Each row is a point. Any point is a mix of the corners, with weights that add up to 1. It lies inside the corners' shape when no weight is negative. Is each point inside? If not, which corners have a negative weight?
(in the rows, 128 means zero)

Corners:
(1): [145 122  86]
(2): [ 87 154 134]
(3): [116 109 100]
(4): [105 161 208]
Points:
[ 92 147 142] => outside (1)
[115 115 107] => inside
[101 159 163] => outside (3)
[134 116 103] => outside (2)
[131 125 103] => inside
[112 160 186] => outside (3)
[102 135 121] => inside

Corners:
(1): [138 124 135 114  87 134 126 124 125 129  95]
(2): [ 64 108 167 102 130 182 117 103 124 131 133]
(3): [145  71 108 150 226 146 104 193 109 180 161]
(4): [111 160 180 154  91 155 122  93 184  98  79]
(5): [120 138 111 146 226 115 145 215  76 169 212]
(6): [159 124 118 138  96 119 145  71 133 120 117]
(7): [106 130 106  99  94 128 129 117 169  73 100]
(8): [ 99 123 130 147 137  83 126  95 145 125  78]
(9): [158 133 104 160 213 142  97 201  69 142 156]
(10): [127 155 114 108 103 124  89 109 164 128 104]
(11): [100 134 129 120  78  99  81 120 135  99 108]
(12): [126 115 177 100 174 152 120 131 139 109 143]
Points:
[121 122 125 121 133 131 116 129 122 130 128] => outside (4)
[109 135 124 128 131 129 111 142 137 118 116] => outside (6, 12)
[126 139 125 117 115 128 106 118 145 127 110] => inside
[152 119 124 144 168 122  97 171 110 152 151] => outside (2, 7, 8)
[141 127 115 142 138 115 123 137 122 115 122] => outside (2, 10)
[120 124 143 127 144 134 119 124 132 122 120] => inside
[139 136 118 148 194 126  96 184 121 132 141] => outside (1, 2, 6)

Corners:
(1): [ 91 106 141 138 146 149 116  73 119 153 123 126 124 108  86 144 128 162
 142 156]
(2): [ 59 133 125 149 123 152 148 160 146 156 152 127 171 156 105 127 134 172
 174 124]
(3): [ 96 106 149  90 100  94 151 237 138 110 133 119 191  89  89 167 103 159
 201 149]
(4): [144 145 139 103 157 153 174 143 118 153 114 156 178 184 139  81 144 123
 122 152]
(5): [ 56  95  87  84  47 110 132 147 118 135 127 141 130 182 227  63 122  41
 106  86]
(6): [119  85  90 130 146 114 123  73 133 116 104 140 130 138 131  86  52 168
 131 120]
(7): [134 131 118 127 118 121  62  59 138 160 145 129 102 126 164 126 160 110
 112 161]
(8): [156 124 114  99 114 141 122 136 102 114 170 122 128 131  88 139  84 142
 147 142]
(9): [ 94 149 145 125  87 138 135 117 150 116 123 108 155 165 100 128 117 138
 132 134]
(10): [ 98 145 112  84 129 178  92 142  89 183 126 123 131 182 157 105  59 142
 108  81]
(11): [195  80 159  83 102 118 122 130 112 109 162 214 128  85 145 106 142 177
 147 149]
(12): [165 101 119  61 152 141 126 154 124 117 173 129 123 144  70 186  95 198
 123  83]
(13): [ 85 115 140 131 115 109 134  99  97 114  96 125 156 117 138  80  94 145
 165  58]
(14): [114 109 127 179 103 140 108 179 132 172 126 134 139 121 179 175 130 136
 106 106]
(15): [133 113 102 140  66 114  93 128 117 193 119 140  54  96 135 149 136 152
 127  95]
(16): [ 85 154 170 113 112  88 165 181  94 151 164  89 174 131 149 149 185 110
 110 193]
(17): [124 139 146  66 168 148 164 101 142 116 169 123  95 132  77 120  83 160
 175  80]
(18): [ 98 138 137 103  95 131 153 114 139 127 119  99 161 116 151  81 161 118
 131 120]
(19): [113 144 118 128 110 131 162 109 126 192 152 124 158 139 106 156 126 124
 102 131]
(20): [103  95 154 126 126 132 100 129 110 187 116 140 139 162 148  36 108 118
 114  61]
(21): [139 160 113 108 139 119  91 109 136 112 155 166 108 111  97  90 116 152
 113 155]
Points:
[125 105 125 106 111 120 126 120 133 132 125 145 124 123 130 110 113 140
 136 107] => outside (2, 8, 10, 16)
[106 121 131 122 114 125 134 126 128 135 137 136 144 133 138 109 124 129
 136 128] => outside (10, 12, 15)
[103 115 127 123 106 123 116 141 113 145 124 135 146 129 160  96 129 128
 134 131] => outside (9, 12, 17, 19)
[120 121 121 113 123 130 135 123 125 147 141 131 141 137 115 131 110 147
 126 120] => inside
[120 114 126 109 116 124 130 133 123 133 139 135 137 129 125 120 111 147
 139 125] => inside

Corners:
(1): [149 127 121 111 136 144 127 127 127 128 155 148 144 159 108  95 100 163
 140 109]
(2): [115 125 139 148 134  95 136 169 104 139 127  95 132 110 101 109 102 143
 153 208]
(3): [109 105 137 122 139 140 127 125 133 114 150 106 117 125 144 120 146 148
 139 116]
(4): [127 166 122 136 132 154 147 155 153 164  95 165 111 121 124  98 140 126
 144 125]
(5): [124  91 140 139 128 137 104 104 129 103 139 133 120 100  94 108  99 125
 140 105]
(6): [139  89 183 126 141 112 123  84 117 121 139 181 119 130 122  98 120 112
 147 105]
(7): [131 113 123 131 131 148 167 123  96 140 151 122 138  69 106 111 140 116
  44 130]
(8): [132  89 107 155  97  73 118 106 119  96 142 125 128 155 241 107 127 112
 170 115]
(9): [ 92 132 119 115 117 145 135 128 137 128 144 132 144 151  95 106 135 134
 110 104]
(10): [111 126 137 118 125 162  90 179 148 128 160 129 182 150  92 211 110  97
  73 106]
(11): [ 96 102 109 159 135 136 120 141 121  97 124 100 122 168 224 117  96  95
 132 145]
(12): [119  91 101 115 125  86 111 157 149 119 133 116 119 136 111 127 139 116
 112 116]
(13): [129 109 151 111 130 127 139 119 132 112 108 135 190 124 134 103 133 114
 119 105]
(14): [ 52 137 112 121 148 122 147 135 141 112 137 168 126 117  95  93 113 220
 135  94]
(15): [ 75 104 151 120 121 140 154 175 165 162  98 140 137 149 171 129  54 140
 149 142]
(16): [119 105 123  95 105 141 157 167 136 118 150 163 128 152  96 208 111 117
 120 118]
(17): [120 142 127 134 125 126  97 115 140 107 100 120 101 123 116 111 148 122
 156 249]
(18): [129 125 137 133 111 155 122 170 139 109 121 132 120 139  87 103 125 121
  82 129]
(19): [140  90 139 148 149 105 156  95 117 123 116 121  96 156  97 136  85 174
 118 102]
(20): [115 168 126 108 121  91 119 146 146 108 130 124 122 149 117 109 122 137
 130 109]
(21): [128  96 143 132 137 101  56 120  64  94 110  97 129 165 142 106  86 125
 126 122]
Points:
[126 119 132 129 130 116 127 124 123 115 130 131 123 130 121 106 127 131
 129 127] => outside (10, 15)
[109 118 115 123 128 106 130 123 139 101 149 120 125 120 124  87 147 142
 128 127] => outside (4, 10, 15, 16, 19, 21)
[119 122 130 126 127 126 131 138 130 125 128 132 131 137 129 120 119 130
 122 131] => outside (5)
[129  76 145 136 125 133 135 110 106 121 146 122 153 152 160 143  92 115
 125 107] => outside (4, 12, 14, 17, 18, 20)
[128 121 147 124 120 129 119 141 135 127 122 142 142 144 105 134 101 122
 130 135] => outside (3, 7, 11, 12, 14)
[125 131 132 128 124 135 118 139 126 109 135 136 134 129 119 105 128 128
 122 129] => outside (9, 12, 15, 19)
[117 109 135 131 133 128 122 129 127 120 128 124 134 132 127 108 119 132
 123 126] => outside (16, 20)
[110 120 136 127 135 136 132 140 130 132 129 130 136 133 110 105 112 136
 114 110] => outside (8, 16, 17)

Corners:
(1): [ 79 122 156 103 121 119  97 115  86  86 192 172 224 108  89 162 150  67
 140 114]
(2): [155 120  65 164 123 123 128 106 113 155 138 198 157 124 157 131 182  95
 162 150]
(3): [136 144 183 171 156 138 150 113 147 106 109 125 120 126  91 133 124 155
  87 132]
(4): [132 105 135 118 134 117 102 188 139 159 116 188 164 129 154 163 124 115
 139 132]
(5): [151 138 103 117 103 123 149 107 145 119 156 134 122  76 139 149 202  83
 144 121]
(6): [ 48 123 113 218 147 189 161 124 123 167 126 115  87 141 136 122 103 146
 120 134]
(7): [164 119 170 141 166 131 156 106 129 117 121 136 124  58  86 158 145 175
  65 188]
(8): [101 142 161 153 161 163  69 115 122 136 145 120 120 180 151  66 103 163
 136 135]
(9): [ 93 118 138 148 115  98 107  95 157 145 140 129 106 137  94 103 148 109
 160 178]
(10): [160  22 204 161 108  80 118 185 156 136  74 189  72 104 117 120 113 149
 151 163]
(11): [171 172 106  95  48 133 157 110 136 141 164 127 140 161 134 137 110 116
  78  88]
(12): [137  98  93 139  99 138 167 103 139 101 153 151 178  49 120 126 134 190
 117 130]
(13): [120 188 142 161  90 139 136 136 116 169 159  56 176 179  88 162  99  47
 137 133]
(14): [180 130 118 140 108 114 151 128 127 111 106 119 163  92 151 135 148 110
  66 156]
(15): [ 83 226  41 127  84 144 148  82  81  96 131 132 170  79 100 153 140 114
 121 155]
(16): [137  95 119 138 101 157 113 160 122  97 180 155 167 117 103 123 133  75
 142 116]
(17): [113 158 121 151 153 150 119 118  93 163  97 124 155  88 125  97 148 112
  94  99]
(18): [138  82 162  93 104 120  90 140 146 149 122 149 129 171  98 133 147 150
 156 120]
(19): [ 99 125 160 125 145 116 119 160 108 111 164 152 115 151 113  98 150 157
 121 115]
(20): [151 151 106 160 146 117 194 123 121 106 121 166 124 140 168  79 111 101
 120 171]
(21): [147 110  95 132 147 111  72 138 141 203  81 113 130 132 129 164 120 121
 142 103]
Points:
[137 122 126 140 120 130 135 129 126 128 131 143 143 111 126 133 136 125
 120 131] => outside (9)
[108 114 136 137 132 122 117 127 128 142 123 140 138 112 112 129 134 138
 141 139] => outside (2, 3, 11, 14, 16)
[125 131 121 142 119 130 130 121 129 136 136 133 137 116 120 130 143 115
 129 134] => inside
[120 126 132 149 126 131 134 128 122 120 133 148 137 118 118 122 136 122
 129 146] => outside (11, 21)
[127 123 129 141 125 126 124 130 127 136 126 144 139 125 119 129 126 127
 125 137] => outside (5)
[112 150 162 168 132 136 137 134 142 150 104 100  93 172 110 128  87 154
 108 154] => outside (1, 2, 5, 12, 16, 17)

Corners:
(1): [117  91  99  92 125 108 131 109  93  95  70 127 140 135  87 106  76 101
 109 130]
(2): [113 167 180 124 113 121 146 113 140 175  92 113 149  96 144 112 139  99
 125 141]
(3): [140 109 152 102 104 137 155 131 166 126 150 109 121  89 168 112 131 142
 116 123]
(4): [142 113 110 159 102 110 126 144 144 118 128 140 118 144 111  86 115 186
 142 163]
(5): [122  86 160 180 125 120 102  74 116 146  95 154 140 159  81 144 166 136
  97 120]
(6): [137 122 131 114  90 122 107 138 163 120 164 146 111 134 100 169 164  87
  71 119]
(7): [ 89 123  76 105 113  77 101 113 120 102 134 115 119  97 140 131 122  87
  94 143]
(8): [106  74 114 103  80 138  71  73 132 193  62 139 116 116 114 102 145  87
 134 118]
(9): [120 107  98 103 133 143 173 175 151 111 114 111  82 187 132 148 121 109
 164 176]
(10): [ 83 158  75 115 156  90  73 104  83 124 106  90 166  93 112 156  83 162
 183  97]
(11): [117 170  97  86 127 139 154 117  65  85 125 120 161 108 102 158 178 156
 106 111]
(12): [134 142 185 137 182 132 146 133 108  89  98 125 157 103 118 108 151  89
 125 103]
(13): [ 98 129 149 139 191  84  67  95 172 180 153  75 144  94 111  77 107 122
  95 157]
(14): [161  98 172 142 102 131 153 101 140 192 162 170 126 175  96 119 163 108
 140 120]
(15): [ 69 147  98  71 157  77 137 138 113 132 100  77 127 134 161  92 126 148
 168 106]
(16): [ 81 123 150 117 100 115  92 142  79 180 130  76 157 153  86 172 208 122
 111  97]
(17): [ 89 127 157 114 135  99  98  97 119 117 165 117 143 140 125 110 117 127
 143 112]
(18): [121 115  80 157 149 181 157 170 191 116  80 149 136 155 158  88  86 156
 150 173]
(19): [141 164 152 140  84 178 105 151 133 172 189 185  95 178 143 159 184 144
  86 153]
(20): [125 115  79 158  74 187 103 115 188 174 141  91  66 144 105 159 127 134
  87 102]
(21): [ 98  82 183 152 146 135 186 147 182 157  98 167 123  79 104  60  84 166
 185 132]
Points:
[121 117 129 137 121 133 119 117 151 148 125 134 122 124 122 118 128 125
 129 136] => outside (1, 15, 16)
[123 121 140 125 115 135 126 116 133 143 122 131 133 126 119 116 143 132
 116 125] => outside (7, 9, 10)
[125 116 137 125 115 122 130 113 132 148 129 135 129 135 115 122 140 117
 124 127] => inside
[115 111 127 125 119 123 119 127 142 139 129 126 119 134 121 123 130 124
 127 130] => outside (2, 11)
[111 119 132 121 115 122 119 125 121 146 125 118 132 139 109 136 151 119
 119 123] => inside

Corners:
(1): [122 174 151 154  84 123 152 111 159 137 123 181 149 144 145 124 129 128
  89 139]
(2): [129  97 107 127 174  78 183 139  98 111 143 111 145 120 146  98 123 165
  85 125]
(3): [100 152 136 167 106 147 151 140  83 135 173 111 127 110 126 190 170 162
  98 147]
(4): [157 116 194 174 174  49 119 103 159 152 115 147 116 149 166 145 163  90
 139  70]
(5): [ 95 124 174  89 134 163 103 155 110 142 157 170 148 148 100 195 168 137
  76  96]
(6): [ 76 170 179 142 155 143  79 132  96 177 108 105  76 152  90 167 121 104
  99 145]
(7): [182  95  78 160 157  33 107 113 133 178 152 156 161 142  87  72 144 128
 167 101]
(8): [119 126 122 128 100 166 157 103 150 172 127 168 165 109 131 148 109  88
  69 169]
(9): [108 119 103 119 103 128 157 121 143 133 174 105 135 139 120 119 121 129
 143 126]
(10): [ 76 129 105 175 107 131  88 159  71 121 133 150  87  91  87  96 162 155
 123  72]
(11): [113 117 106 194 163  96 187  78 146 166 127 120 124 147  86 151 100 108
 143 117]
(12): [165  98  98 158 127 120 149  74 159  74 167 148 163  83 161 117  86  87
  55 153]
(13): [167  90 152  86 170  75  80 159  88  71 149 184 151  63  97  97 128 137
 150  78]
(14): [ 88 141 113 114 115  80 104  69 121 133 130 113 116 158 172 162 150 100
 139  69]
(15): [ 71 159 158 120 154  90  77 145 131  74  94 189  81 122 141 182 139  82
 135 149]
(16): [124 123 110  93  81  94 121  97 183  96 132 137 158 128  87 112 170 122
 115 146]
(17): [128 134 121 127 122  61 140 161 107 124 153 151  96  91  95  89 113 158
 107 116]
(18): [ 85 165 110 125 135 153  97 123 155  91  91 127 106  58 180 146 109 132
  48 128]
(19): [159 160 177 167 123 161 156 155  93 102 107 108 119 161 207 196 148 114
  96  82]
(20): [166 122 173 155 110 151 153 120  91 122 109 171  86 141 181 179 139 159
 102 117]
(21): [169 125 107 100 152 100 124  86 122  77 158 173 107 129 165 137 166 113
 126  87]
Points:
[124 131 138 138 135 108 125 123 122 122 133 139 117 128 131 141 139 127
 114 111] => outside (8)
[118 140 155 142 131 132 131 120 132 131 121 125 131 145 165 181 144 106
  92 133] => outside (1, 10, 11, 13, 17, 21)
[104 153 131 155 105 134 131 117 132 134 118 134 115 128 131 153 123 113
 101 146] => outside (2, 4, 5, 13, 21)
[101 130 121 140 117  99 132 117 131 126 142 141 121 139 100 139 138 129
 117 140] => outside (4, 8, 13, 18, 19, 21)
[131 133 138 135 131 126 132 138 109 139 137 126 110 132 131 143 156 141
 100 108] => outside (1, 11, 12, 13, 14, 15)
[124 131 144 132 144 106 117 122 122 122 133 149 118 128 133 146 143 118
 114 111] => inside
[130 122 123 137 140 119 164  99 134 132 139 136 136 104 147 134  99 119
  85 141] => outside (5, 7, 10, 15, 16, 19)
[112 131 168 150 158 122 128 162  95  99 128 130 102 110 144 162 126 134
  99 109] => outside (1, 7, 8, 14, 16, 21)
[122 125 122 140 129 105 132 116 127 121 138 154 124 118 126 133 138 128
 116 115] => outside (6, 19)

Corners:
(1): [113 137  72 157  88 122 131 156 170 173 138 122 128 151 123 122  87  90
 125  98]
(2): [127  84 128  59 177 139 100  78  62  90 133 192 107 155 184  92 122 179
 160 106]
(3): [114 135 158  94 123 119 169  97 112  71 144 112  66 155 161 131 132 157
 121 175]
(4): [ 72 104  87 105 138 122 104 131  66 160  70  77  80  73  96 121 100 151
  91 189]
(5): [ 99 142 143 177 139 180 156 161 168  66  97 155 118 168 145 165 190 142
 133 110]
(6): [138 136 126  86  77 154 133 126  80  79 129 121 131 129 163  77 154 150
  91  89]
(7): [148 148  68  79  91 127 194  83  88 100  85 100 106 137 133 135 130 115
 103 156]
(8): [167 120 126 159 135 160  85  93 126 119  61 136 132 113  94 165 135 175
 170 135]
(9): [ 85 141 177 139 177 143 145  58  75 112  77 113 154 108 104  84 159 142
 121 123]
(10): [164 136  99 181 136 114 177 160 151 140 112 156 149 148 141 167 165 127
 109 136]
(11): [123 166 129 145 147 135 122 158 115 139  83 115 121 104  77  85 130  97
 133 131]
(12): [131  99 107  88 129 110 176 147 109 117  92  92 139  94 126 161  77 106
 159 183]
(13): [158 149 119 134 112 166 124  80 176  75 146 148 139 155 113 107  98  96
 150 148]
(14): [103 108  70 158  78 105 139 139 145  98 179 166  88  96 150 145  63 124
 140  82]
(15): [136 129  96 194 124 177  89 134 105 144 152  97  74 111 175 139 121 115
 150 116]
(16): [ 77 180 111 122  87 178 182 159 143 162 134 154 106 134  90 152 126 150
 125 181]
(17): [141  74  61 157 140 131 104 111  86 162  91  81  93  78 100 125 171 130
 151 148]
(18): [152 144 154 150 119 146 113  98 123  78  73 131 118 115 175  83  95 168
 143 163]
(19): [117 100 147  89 166 165 200  69 115 132 148 153  98 160 118  79  92 177
  93 114]
(20): [120  66 168 161 179 162 143 109  82 157 114 127  83 169 134  99 103 105
 136 125]
(21): [148 136 143  64 152 115 118  98 173 143  69 186 109 103 133 132 170  94
 141 161]
Points:
[141 106  72 135  92 131 129 132  94 123 146 100  89 117 170 126  85 120
 139 153] => outside (5, 8, 9, 11, 19, 21)
[126 120 117 137 135 135 144 115 122 123 102 118 109 120 123 128 118 126
 129 144] => outside (2, 6, 16)
[128 129 108 136 123 137 135 124 121 124 107 124 114 123 126 127 124 123
 134 140] => outside (19)
[134 121 127 133 133 143 136 106 117 120  99 106 115 126 132 120 129 124
 123 147] => outside (2, 11, 14, 16)
[133 121 117 134 135 142 125 116 120 121 104 133 113 118 136 118 123 127
 134 128] => outside (3, 16)
[122 133 113 130 120 137 132 127 118 122  98 111 109 111 119 126 121 114
 138 147] => outside (2, 10, 19)
[127 132 122 124 134 146 141 105 117 117 111 138 106 124 126 113 134 146
 121 134] => outside (1, 12, 20)
[129 122 109 124 124 141 138 121 117 122 118 133 104 128 135 125 119 134
 133 138] => outside (9)

Corners:
(1): [109 200 155 126  99 132 147 119 162 115 106 153 131 136 151 107 163 163
 119 116]
(2): [159 100 176 169 193  82  84 137 177 147 129 161 138 112 116 113  88  91
 110 177]
(3): [ 60 111 105 109 148 154 147 137 124 142 159  80 164 205 127 147 131  84
 152 121]
(4): [185  88 104 128 155 115 149 213 106 150 169 142 187 127 163 167 113  94
  92 150]
(5): [136 108 122 144 147  78 121 134 130 153 171 191 186 123 161 181 103  91
 113 149]
(6): [ 59 168 117  82 109 187 124  95 163 129  73 103 133 121  75 108 124 111
 129  84]
(7): [ 85 206 132  46 147 178 113  51 125 137 126  77  73 135 111  87 118 144
 169 111]
(8): [122 101 185 128  71 161 150 112 135  85 115 167  96 121  86 134 156 141
 165  89]
(9): [ 40 153 146  93 146 144 177 146  88 130 126  94 116 148 120 124 108 108
  81 146]
(10): [110 166 146 151  97 102 161  88 166 126 106 101 170 106 127 121 101 160
 148 160]
(11): [175 144 194 164 130 106 142 139 126 104  80 160 155  85 137 190 119 106
 174  93]
(12): [103 150 132 105 128 118 153 130 108 106 122 145 111 146  70  88 133 137
 160  75]
(13): [121 108 106 118 186 129 127 136 117 128 147 174 165 145 175 130 103  90
 112 160]
(14): [ 90 155 117 117 194 159 152 152 162 123 122 103 117 172 135 182  93 128
 150 147]
(15): [150 169 167 131 122 107 116  68 110  89 124 147 124 141  94 114 112 166
 133  78]
(16): [ 56 173  98 161 115 165 144 136 103 154 130  63 131 195 119 126 115 124
 118 142]
(17): [ 57 155  99  50  88 167  93 106 139 147  82  77 112 189  91  91  88 116
 124 126]
(18): [ 90 106 116 129 145 142 131 121 135 205 129  82 126 155 141  97 102 103
 109 130]
(19): [152 143 183 109  82 110 160  88 138  58 109 166  92 112 119 134 107  90
 139  99]
(20): [116  98 127 134 156 105 124 192 134 120 171 109 137 122 153 156  83 112
 100 141]
(21): [150 146 130 136 134  96 135 128 117  89  62 150  93 112 113 144 160 117
 145  96]
Points:
[132 141 143 120 129 117 131 137 121 119 122 135 138 126 126 142 118 107
 128 112] => outside (8, 10, 13, 14, 18)
[ 92 146 132 114 128 137 132 121 142 132 113 121 129 143 122 125 113 116
 132 128] => outside (4, 15)
[114 130 131 127 130 130 139 133 119 116 110 137 146 145 104 144 121 116
 133 120] => outside (1, 7, 18, 19, 20)
[112 136 146 118 127 132 138 118 138 122 118 126 129 133 124 135 116 120
 134 124] => outside (12, 16)
[118 128 133 136 126 118 129 141 133 135 112 123 135 129 110 136 108 122
 122 124] => outside (1, 3, 7, 13, 19)
[102 142 129 117 137 132 135 125 131 132 124 118 136 147 125 130 114 111
 130 124] => outside (8)
